Every row gives one point. The last column is the point's height on a tilted bowl or saddle (a function of degree 2), plus a little noise. Count its main directions that bend up, bend down and stay straight.
In the rows, zero is written as 128.

Points (18 x 4):
[[ 91 108  71 155]
 [ 63 104 102 158]
 [173 206 157 187]
 [129 101 182 147]
 [193 160 182 193]
 [ 72 122 153 141]
 [108  77 170 156]
 [132 148 113 123]
 [ 83 151  84 141]
 [118  72 134 157]
 [167 136 188 164]
 [113 120  71 144]
 [ 14 103 199 241]
 [ 98 150 120 124]
 [140 105  83 153]
 [129 111  52 168]
 [153 137 169 142]
 [176 145 208 190]]
Directions: 3 up, 0 down, 0 straight

Points (18 x 4):
[[  9 120 183 202]
 [ 86 126 176 158]
 [107 179 132 127]
 [154 162 167 153]
 [ 67 170  97 112]
 [182 122 135 150]
 [156 115 168 150]
 [123 109 166 152]
 [201  97 150 157]
 [127 142 121 133]
 [145 111 201 172]
 [139  44 161 197]
 [168  45 106 202]
 [120 147 138 132]
 [160 127 123 145]
 [234 185 153 211]
 [146  98 173 158]
 [124 112 201 176]]
Directions: 2 up, 0 down, 1 straight

Points (23 x 5):
[[180 177 149 142 147]
 [154 108 164 175 159]
 [123 139 122 173 131]
 [132 249 116 138 191]
 [169 188 128 114 133]
 [ 74 111 146  70 139]
 [ 85 145 203 162 204]
 [ 96 110 159 161 142]
 [ 98 158  99  97 127]
 [137  94 146 139 138]
 [160 134 195 120 191]
 [ 95  90 118 158 113]
 [138 159 162 165 149]
 [117 107 114 134 115]
 [141 242  99 142 185]
 [168 118  81  40 111]
 [101 149  43 120 149]
 [ 85  89 137 137 123]
 [135 130 178 125 163]
 [ 41  39 168 161 152]
 [ 41 139 206 132 246]
 [109  91 202 128 200]
 [ 97 117  62 138 123]]
Directions: 2 up, 0 down, 2 straight

Points, 43 rows:
[[142 115 100 150 125  74 105]
 [134  94 136 132 132 113 106]
 [128 148  94  55 108 162 122]
 [ 71 127 151 158  93 110 155]
 [157 138 145 136 118 113 109]
 [ 78 147 141 148 106  92 133]
 [169 107 115 125 109 129  98]
 [122  82 127 136 118 159 132]
 [160 127 111 162 160 120 105]
 [144 153 109 128  85 115 108]
 [194 132 102 189 110  94  70]
 [138 155  94 131  78 109  95]
 [ 96 186 141 154 130 169 196]
 [138 111 129  83  53 125  71]
 [ 84 137 132 103 137  94  83]
 [ 75 145 125 134 145 134 174]
 [ 95 130 103 112  96 154 186]
 [147  81 100 136 126 108 105]
 [  7 142 158 136  99  98 150]
 [ 82 110 123 193  77 118 173]
 [168 124 143 163  78  91  89]
 [144 104 137 123 150 155 116]
 [165 168 153 170 149 125  79]
 [129 110 130  96 132 102  95]
 [ 94 177 191  91 155 133  48]
 [100 136 115 151 151  88 114]
 [120  83 168  89 121 106  51]
 [103 190 104 102 170  91  47]
 [198  95 138 114 115  80 105]
 [105  88 149 136 111  93  89]
 [ 88 125 123  91 104 108 108]
 [111 138 145  93 197 114  47]
 [138 196 132 129  82 160 153]
 [105 116  81 126 147 146 170]
 [ 85 117 152 133 109 136 153]
 [134 107  90 159 121 117 121]
 [ 62 135 157 124 152 117 100]
 [118 108 165 134  85 130 107]
 [165  45 154 143  83 112  27]
 [114 185 158 115  46 114 129]
 [ 90 178  93 148 122  95 130]
 [ 90 110 106 104 153  83  75]
 [120 162 150 115 153 139 118]]
Directions: 1 up, 3 down, 2 straight

Points:
[[143 129 111 118 114 141 145]
 [123 140  73  81  76  54  85]
 [ 59  94 154 136 127 113  84]
 [168 171 173 150 167 125 112]
 [169 131 121 193  82 165 115]
 [184  91 188 141 155 107 124]
 [115 197 158  74 142 147  76]
 [ 15 120  58  42 152 113  59]
 [108 185 152  46 138 135  65]
 [ 84 141  81 138 149 202 141]
 [129 169 224 156 131 102  47]
 [ 89 160 158 103  84  59  45]
 [ 96 107 150  91  87 249 114]
 [144 134 124  99 103  36  89]
 [ 75 181 126 223 176 126  29]
 [145 135  72 151  86 157 139]
 [ 98  94 117  55 147 181 128]
 [131 133 106 163  78 170 134]
 [103 123 154 162  78 159 104]
 [108 102  95 127 163 121 136]
 [159  92 115 153  96 118 127]
 [155 129 171 121 146 140 128]
 [193 158  83  81 114 126 131]
 [101 101 105 151 173  83 110]
 [ 91 163 141 144  64  70  53]
 [127 142 142  89 137 118 121]
 [ 90  91  87 162 107 112 110]
 [100 109 129 126 212 119 115]
 [149 146 100 106 168 140 145]
 [ 70 140 177 106 156 185  82]
 [141  73 113 170 154  56 105]
 [128 140 161  90 136 134 115]
 [178 131 158 150  55 104  83]
 [ 57  98 157  94  53  86  34]
 [ 89  48 158 142  53 133  52]
 [112 116 134 135 156 153 137]
 [153  98  97 116 210 181 150]
 [ 90  64 108  78 128  96 108]
 [ 72 109 128 125  35 158  93]
 [ 50 109 147 106 134 149  95]
 [170  46 120 223 150 117  85]
 [ 84  98  85 148 221  73  79]]
Directions: 0 up, 5 down, 1 straight

Points, 67 rows:
[[218 209 171 161  75 107 116 111  32]
 [225  89  95 126 115  99  93 157  93]
 [124 110 106 144 158 100  91  89 118]
 [167 125  91 123 153 178  63 110  71]
 [137 107 114  95 177 188 149 135  80]
 [ 80 150  77 115  85  98  83 128  82]
 [ 95  93 127  95 175 107 138 134 105]
 [142 148  80 166 129  72 124 144  74]
 [136 199 117 129  49 119 185 150  95]
 [112  87 158  82 115  49  97 114 156]
 [149  99 111  27  90  97 178 154  90]
 [183 192 144 146  66 131 149  58  26]
 [151 154 119 135 133 159 138 125  75]
 [152 140 114  81 126  70  62 142  93]
 [108 139 141  58 102 152  94 113 103]
 [179 112 103  98 123  97 154 130  90]
 [ 96 134 158 149 162 156  33 122 114]
 [176  97 173 170 112  96 178 185 129]
 [113 136 166 137 135 185 169  84 112]
 [108 130 219 142 152 156 134  65 127]
 [216 101  85 111  55  79 137 106 116]
 [134 111 168 140 111  87 166 151 151]
 [121 121 153 203 165  95  54 177  78]
 [154 153 130 154 124 150 170 131  87]
 [188 150 173 158 131 185  98 172  76]
 [105 121 137 108 138 156 208 132 114]
 [223  65 146  89 215  78  80 185  30]
 [169  75 148 167 143  68 172 173 126]
 [103 147 210 124 121 111 139  89 127]
 [145 128 137 176  90   7 106 125 151]
 [ 90 138 106 178 158 120 170  93  77]
 [132 116  68 151  66 128 125 153 114]
 [137  98 160 204 146 107 159 109 147]
 [173  42 136 184 134 128 101 180 139]
 [128 127 180 137  74 154 138 244 187]
 [161 145 126 231  78 148 111 108 106]
 [141  69  79 189  81 191 201 158 137]
 [124 163 174  54 142 119 102 111  69]
 [ 97 145 155 203  69 148 157 136 187]
 [124  43  54 113 141 142 112  85 182]
 [137 166 136 114  93 182 171 108  75]
 [ 96 102 157  92 108  93 136 100 145]
 [113 147 129 134 166  65  90 113  75]
 [210 151 178 200 111 154  56 154  62]
 [166  97 133 152 156  99 169  94 104]
 [109 104 160 149 172 103 125 135 120]
 [147  92 150  89  67 111 125 164 142]
 [110 134 116 158 128 114 144 156 127]
 [101 125 141 130 107 149 134 120 147]
 [166 111 156 155  81  79 117 139 153]
 [130  89 105  48 144 143 153 171 106]
 [139 129 123 142 101 157 113 162 127]
 [123 131 103  87 112 148 100 131 104]
 [ 81 154  98 142 152 157  66 112  68]
 [120 208 113 124 124 101 161 176  99]
 [166 123 138 145 110 113  41 116 135]
 [ 89 163  61  33 118 102 197 127  14]
 [169 135 172 143 179 158 126 166  73]
 [114 183 153 120 137 112 131 145 104]
 [146 150 143 147  53 106 144  92 122]
 [ 91 126 123 162 127 117 122  91 129]
 [100 136 124 150 170  48  95  95  76]
 [126  91 113  85 153 116 112  69 134]
 [ 90 105 169 103  89  94 176 175 169]
 [ 76  93  76 159 100 110 180 194 158]
 [149 139 137  72 133 144 143 127  75]
 [ 90  95 121 208 118 210 106 132 158]]
Directions: 1 up, 4 down, 3 straight

Points:
[[ 59 107 162 117 128 165 111 174 138]
 [132 126 157 152 101 114 121 167 125]
 [186 149 215 197 158 155  85 151 107]
 [152 170 147  61 164 122 189 178  77]
 [145 174 189 125 128 153 144 140 128]
 [ 82 121 129 176 179 176 189 118 116]
 [136  78 133 144  58 206 156  61 103]
 [127  63 133 104 143 154 179  84  93]
 [182  70  70 125 160 111  85 148  54]
 [ 21  85 117 159 156 155  56  55 124]
 [127 138 123 162  50  98 158  92 103]
 [124  81  94  31 117 142 110 142  64]
 [ 87 110 127 140  58  95 126  96 117]
 [137 135 105 188 156 125 121 101 118]
 [184 142 106 119 173 154 129 155  78]
 [116  79 160 140 110 204 135 187 117]
 [107 134 207 132 158  93 130 107 127]
 [102  91 231  63  90 147 149 158 108]
 [ 78 129 103 170 105  90  93  96 125]
 [108 112 125 168 142 137 111 121 132]
 [112 206 130  40 176  84 109 108  66]
 [ 90 142  98  68 173 151 105 120  97]
 [162 119 142 177  97 134 140 163 112]
 [140 121 188  78 136 127 168 183  99]
 [136  83 100 125 141  87  99 106  98]
 [ 93 200 147 152  59 167 130 155 137]
 [117 126 134 115  86 217 114  95 123]
 [179  82 169 152  32 144  87 125  98]
 [106 123 102 142 185 130  85  32 114]
 [219 133  80  81 122  85 111 157  28]
 [ 88 120 208  55 156 121 187 176 101]
 [138 107 133 169  64 120 138 104 118]
 [130 141  74 109  82  75 129 102  76]
 [148 161 132 121 114  34 125 136  81]
 [195 241 108 102 238 181 138 128  27]
 [189 152 105  83 132 132 145 217  59]
 [121 118 127  64 107 135 203 133  89]
 [ 81  93  88   7 181  52  89  55  23]
 [140  82  69 161 140 107 117 150  86]
 [126  94 109 181 154  90 110 143 108]
 [ 94  89 140 186 183 132  97 113 126]
 [ 11 113 174  74  94 134  71 140 122]
 [162 112  93  92 197  36 148  96  39]
 [ 90 101  55 122 123 115 134 146  92]
 [ 89 140 146 130 107  84  94  61 126]
 [175  70 140 183 191 172 146  91  88]
 [210  95 148 114 163 164  97  58  82]
 [144 177 126 166  50  73 108 137  96]
 [153  94  95  68 114 106 188 113  59]
 [216 104  64 157  78  85  98  52  59]
 [131 150 124  79  55  60 135 109  72]
 [133  96 149 123  12 124 113 160  97]
 [123  63 161 124 150 129  70 121 110]
 [100 111 173 140 155  25 191 194  75]
 [ 30 176 124 112 175 107 187  94 101]
 [207  68 136 189  83 123 129 180  68]
 [152  70 171 128 177 135  39 106  94]
 [158 119 153  80 182 161 147 144  85]
 [153 167 184 151  67 103 157 134 113]
 [111 121 166  65 112  83  47  78  96]
 [154 107 139 154 124  74  71 110 111]
 [106  85  84  64 153  92 145 156  68]
 [ 72 134 202  94  64 102 149 201 124]
 [114 201 125  80 160 188 151 120 105]]
Directions: 0 up, 7 down, 1 straight

Points:
[[156 149 178 138 103 160  94 116 114]
 [ 44 173 116 161  81 107 154 122 201]
 [221  52  98 165 120  99  65 144  95]
 [ 88  77 125 104  85 102 164 144 182]
 [141 197 177 113 108 112  49 124 109]
 [ 77 143 102 115 130 109 156 143 159]
 [ 93 194  61 113 116 193 150 154 138]
 [138 155  14 125  85 193 122  62 196]
 [ 83 106 103 113  45 109 113 139 207]
 [144 198 171 116 115  98  97  94 128]
 [130 148 126 176 217 160 133 148  79]
 [104 147 249 167 167 157 166 105 144]
 [133 165 166 130 168  73 107 168 104]
 [ 66 131  31  94 168 122  99  70 181]
 [ 57 190 105 149  91 231 195 149 154]
 [140 180  97 135 125  69 100 103 126]
 [166 159 190 158 130  94  38 124  80]
 [173  62  98 204 206 153 127 155  44]
 [122 141 122  79 155  86  93 159 127]
 [139  77 112 137 124  54 153 110 156]
 [165 114  98  93 123 123 135  97 152]
 [184 106 230 220 169 162 151 105  87]
 [141 129 162 115 137 122  87 154 104]
 [101  88 220 205  98 125  43  58 153]
 [193  37  74 175 156 120 150 120  93]
 [133 115 191 148 155 185 152 183 103]
 [161 156 125 109  78 221 130 169 133]
 [106  79 137 130 178  95  89 141  76]
 [134 108  88 143 140 183 146  77 134]
 [205  86 136 126 110 194 126 128 132]
 [118 114 175  93  97  97 164  64 195]
 [149 118 100 144  94 147 125 126 139]
 [ 52 133 148 199  87 158 130 113 176]
 [117 132 155 150 112 165  73 182 117]
 [174 107 150  79  97 159 110 101 143]
 [132 109  91  52 178 127 187 128 167]
 [130 154 198 174 114 186 136 131 122]
 [140 208 235 227 100 119 130 154 162]
 [176 132  95 101 147 190 126  67 140]
 [ 55 100 153 185 128 119 122 147 141]
 [113 127 163 158  64 113 239 112 249]
 [120 143  61 208 137 133 164 121 149]
 [126 118 113 116 129 109 147 113 141]
 [106 108 114 144 131  59 165 193 175]
 [139 149 147 199  50  89 106  78 182]
 [ 78 105 177 103 119  69 150 165 185]
 [193 112 117  94  94  72  41 104 168]
 [125 177 122 136 145 137  99 149  93]
 [124 173 119  80  56 152 112 125 148]
 [188 136 113 157 132 207  95 127 111]
 [128 119 111 132 152  99 178 104 152]
 [106 141 105 129  87 106  75 141 148]
 [ 94 158  59 100  81 124  92 165 172]
 [116 227  79 113 175  34 103 156 125]
 [157 139  98 162  60 161 189 139 192]
 [134 135 199 134 183 203  85 129  75]
 [ 80 153  97 180 107 114 112  96 147]
 [ 94 187 102  89 125 147 140 135 130]
 [112 132 137 116 139 105  83  91 116]
 [ 97 133  64 167 112 100 185 114 195]
 [118 134 125 103  83 187 131 134 132]]
Directions: 6 up, 2 down, 0 straight

Points (61 x 9):
[[139 127  77 118 157 106 147 180 126]
 [ 82  36 161 118 130 117 142  82   7]
 [ 92 157  43 149 204 146 159  84 205]
 [157  89 160 133 115  60 129 138  38]
 [138 148 120 101 133 127 164 129 116]
 [131 108 128  97 117 118  37  76 118]
 [117 105 151 141 120 138  94 150 104]
 [139 187  97 134 132  87 179  91 132]
 [117 161 104 116 154  66 149 164 107]
 [136 187 139 128 169  69 130 118 148]
 [118 174 102 107 138 128  73 106 160]
 [142 167 129 138 121 103 128 113 119]
 [102 100 199 151 129 126 164 133  42]
 [107  78 139  88 148 105 161 117  75]
 [ 98  84  52 160 154  88 249 109  52]
 [103 146 121  97 132 158  86 150 149]
 [165 112 115 138 105 101 127  48 115]
 [128 103 102 115 137 109 188 142  80]
 [ 87  90 113 150 155 186  79 107 123]
 [ 68 100 118 132  84  95 131  83  79]
 [205 169  75 134 182 118 190 135  97]
 [167  89 154 133 139 141 166 177  51]
 [114 102 106 115 123 132 192  67 103]
 [148 139 133 120  86 104 195  92  82]
 [145 130 140 144 104 154 173 168  69]
 [138 135 146 154 126 102 162 106  95]
 [130 116  97 164 143 187 143 120 113]
 [108 140 109 171 109 169 129  45  96]
 [116 107 163  57 118 177  69 117 136]
 [ 51 101 112  99 124 100 101 153 121]
 [100 118 154 118 123 130 104  68 122]
 [135 119 129 133 133 141  97 144 130]
 [172 156 106 130 133 115  83 148 131]
 [156 101  52  69 163  57 126  97 119]
 [130 127 175 115 122 103 134  83 117]
 [115 144 146 130 120  86 129 143  99]
 [ 85 147 105 113  80 102 166 174 136]
 [ 60 189 176 173 158  85 172  70 156]
 [116 205 177 140 123 113 103 114 125]
 [104  96 186 112  89 117 158 169  52]
 [114 172 117 134 152 144 126 132 150]
 [130 156 103 175 131  76  49 140 116]
 [131 104 176 156 108 146 143 104  59]
 [105 105 161 119 141 137  96 152 112]
 [139 126 109 143 124 154 166 182 102]
 [128  93 140 110  70  99  62 161  65]
 [103 124 107 109 138  92  96  62 147]
 [189 114 134  78 124 113  98 119 122]
 [222 161 102 147 175 215 113 174 128]
 [143  72 153 125 165 114 103 123 108]
 [157 165 144 120 214 103 141 113 196]
 [120 149 129 160 118 121  37 108 104]
 [106 112  78 139  93 108 104 123 120]
 [139 119 201 193 181 108 133 125 100]
 [160  91 122 121 220 105  90 141 185]
 [154 180 152 131 104  99 137 131  90]
 [127 116 136 113 189 124 168 224  72]
 [ 79  79 113  75 220 110 144 112 132]
 [122  54 124 110 131 128 104  82  87]
 [ 63 106 132  93 111 102 112 196 120]
 [114 117 129 134  79 104  90 115  79]]
Directions: 2 up, 3 down, 3 straight

Points:
[[ 91 133 174  78  79 154 126  84  96]
 [146 186 146 158 135  90 209  96  94]
 [120 126 113  58 124 130 106 126  92]
 [167  64  86 240 105 128 123 103  91]
 [120  56 105 104  81 126 174 164  97]
 [140 131 106 187 102 101 121  46 123]
 [123 216  99 134 179  89 160  92  82]
 [ 94 124 109  76 109 165 105 121 109]
 [191  89 158 145 163 126  81  93  92]
 [114  89 149 189 207 165 104  80 107]
 [ 72  88  68 144  62 149  88 156 126]
 [173 160 162 175  81 118 164 123 119]
 [144 203  77  99 166 148 152  76  78]
 [136 154  92  85 104  45  99 143  63]
 [108 132 133 155 101 125 105 174 122]
 [159 157  98  90  71 133 133 167  79]
 [174  64 121 127 134 145 100 167  97]
 [193  96  28 192  93 152  92 171  53]
 [ 94 169 144 144 142  78 120 131 107]
 [100 144 151 149 108 134 120  88 134]
 [ 97 123 136 136 151 165 174 142 114]
 [158 216 123 171 145 135  79 144 103]
 [ 69 107 163 151  92  81  90 150 115]
 [103  69  54 177 197 183 184 181  68]
 [172 164  97 133 143 191 145 157  94]
 [161 174 118 137 104 148 200 159  92]
 [104  90 112 128 137 149 128 220 110]
 [175 134 176 141 193 146 149  86  98]
 [ 97 164 146  56 134 123  74 161  83]
 [133 155 147 111  84 110 161  81 103]
 [202  88 124 139 142  68 121 224  59]
 [ 86 131 138  86 147 143 109 145 111]
 [ 77 172 131 116  82 175 137  47 112]
 [165 128  63  67 143 124  74 150  64]
 [112 189 111  66 164 174 167 119  66]
 [221  41 218 141  90 205 173  33  38]
 [124 108 157 137 122 127 118  56 113]
 [175 164 108 116 111 126 183 205  71]
 [ 91  68  90 158 107 122 132 137 119]
 [194 138 124  77 126 141  75 134  72]
 [ 94 105 101 118 208 104 141  94  84]
 [160 143 139  60 195  26 158 178  26]
 [ 89 191 141 181 177 122 193 120 101]
 [ 37 158 213 158  70 207 182 120  82]
 [160 172 172 114  77 113  73 125  91]
 [ 36 176 127 152 233 152  89 145 104]
 [179 164 146 113 137 148 111 164  95]
 [ 95 128 147 146 153 172  79 180 120]
 [119 101  98 120 206  98 154 136  82]
 [132  87 149  73 120  82 156 148  90]
 [106 106  63 120 117 163 149 141 110]
 [122  60 102  93 174 115 161 156  82]
 [ 99  67 234 146  89 133 143  77  86]
 [171 159 249 175  78 139  48  81  87]
 [ 92 152 211 240 175 134 166  88 100]
 [ 87  31  42 114  13 176 170 129  53]
 [111 172 183 148  91 163 109 153 115]
 [124 125 153  97 152  14 105  89  47]
 [ 84  81 106  75 102  88  96 102  99]
 [ 76 142 160 132 149 149 153 189 108]
 [ 66  57 210 106 107 179 125   8  31]
 [190 111 226 140 109 104 108 117  96]
 [ 99 123 135 148 150 128 131 122 127]
 [110 123 140  89 171 148  68  98  98]
 [ 40 121 106 241 134  12  93  53  58]
 [139 167 133 142 197 102 163  96  94]
 [116 168 139 179  86 122 127 120 128]
 [ 43 176  33 121  56 105 150 138  82]
 [150 128 211  96 138 119 105  87  83]
 [112 129 101 105  90 131 127  96 113]
 [116 166 113  92  63 102 124 165  88]
 [174  86  89 121 140 106 124 119  89]
 [123 120 186 149 128 197 133 115 117]
 [183  91 102  99 142 131 102 148  86]
 [194 176 162 138 142 115 175 155  95]]
Directions: 0 up, 6 down, 2 straight

Points (67 x 9):
[[ 60 176 180  49 160  86 126 154 136]
 [183  78 158 174 103 163  77 120 134]
 [120 222 115 113 144 117 144 166  72]
 [141 166 158 150 201 204 130 110  55]
 [ 28  93 115 107 104 195 153  85 161]
 [111 176  67  79  33 132  39  48 159]
 [172 171 132 107  46 142 151 121 154]
 [141 187 170  56 119  99 144 126 115]
 [118  73  95 152 197 102 182 220 158]
 [ 62  62 158 153 106 135  53 117 189]
 [100 159 126 118 115 157  31 116 105]
 [122  58 104 136 160 166 194  92 123]
 [109 146 158 155 133 123 174 158 118]
 [ 81 156  85 135 108  86 153  84 158]
 [116 122  88 113 169 102 139  69 126]
 [203 155 130  89 132 109 149 145 122]
 [192 132 112 110 112 163  78 167 130]
 [103 178 132  36  89 174 112 135 118]
 [155 155 137 149 117 224  46  80  29]
 [130 148 111  65 144 180 143 125  87]
 [134  61 238 123 131 175 113 110 137]
 [ 56 173 113 172 145  87  48  92 139]
 [ 94 145 123 115 215 121 177  89 117]
 [ 58  66 114 118  96 177  55 182 225]
 [182 135  91  97 125  88 165 144 131]
 [146 147  79 177 175 108 145 114  94]
 [122 114 204 172  85  76 158 143 145]
 [175 151 109 102 127 141 118 147 110]
 [180 135 147  90 163 103 128  84 112]
 [ 86 208 109 109  59 130 125 146 142]
 [168 141  58 167 195 173 118 203  60]
 [206 163  79 120 138 110  36 172 116]
 [138  41  96 121 100 112 165 129 206]
 [139 110 158  98  95  73 160 148 151]
 [139 114 155 106 190 155 127  91 100]
 [186  45 223 159  67 159 142 153 205]
 [130  34 120 193 133 114 154 166 206]
 [157 186 219 147 179  76 143  86 104]
 [ 68 184 160 139  56 182 163 124 151]
 [147 120 132 128 156 113 167 176 126]
 [137 103  52  89 166 228 152  53   7]
 [140 136 127 122  81 113 118 119 147]
 [124 145 144 176 168 111 130 100 100]
 [ 95 232 174 103 110  80 156  72 150]
 [ 92 187  93 173  50 141 163 201 106]
 [174 111 145  85 139  92 111 137 132]
 [175 119  78 124 134 106  86  61 119]
 [ 70  96  47  80 194 168 108  53  81]
 [162  95 204  70 107  67 103 138 121]
 [145 150  79 100 147 125 209  77 105]
 [154 127 177  57 158 170 165 137 123]
 [ 79 116 153  98 145 130  73 113 138]
 [203 149 135  37  59 121 190  58 159]
 [149  86 188 144  82 172 118  98 131]
 [102  58 217  62 178 152 121  97 138]
 [ 82 136 102 147 107 128 175  80 134]
 [186 113 191  74 137 128 208 111 134]
 [187 129  95 161 144 135 112 139 114]
 [145 136 159 233 115 133 198 133  73]
 [140 181 131  85 142 194 150 221  75]
 [ 78  61  81 125 152 178 149 173 164]
 [131 179  78 101  25 103 163 134 175]
 [ 80  84 149  86 113 183 196 202 183]
 [ 90 139  89 139 109 161  96  78 104]
 [105 139 244 171 171  89 125  92 106]
 [ 84 124 174  82 161 116 137  95 138]
 [133 130  35  68 136 105 141  97 125]]
Directions: 4 up, 3 down, 1 straight
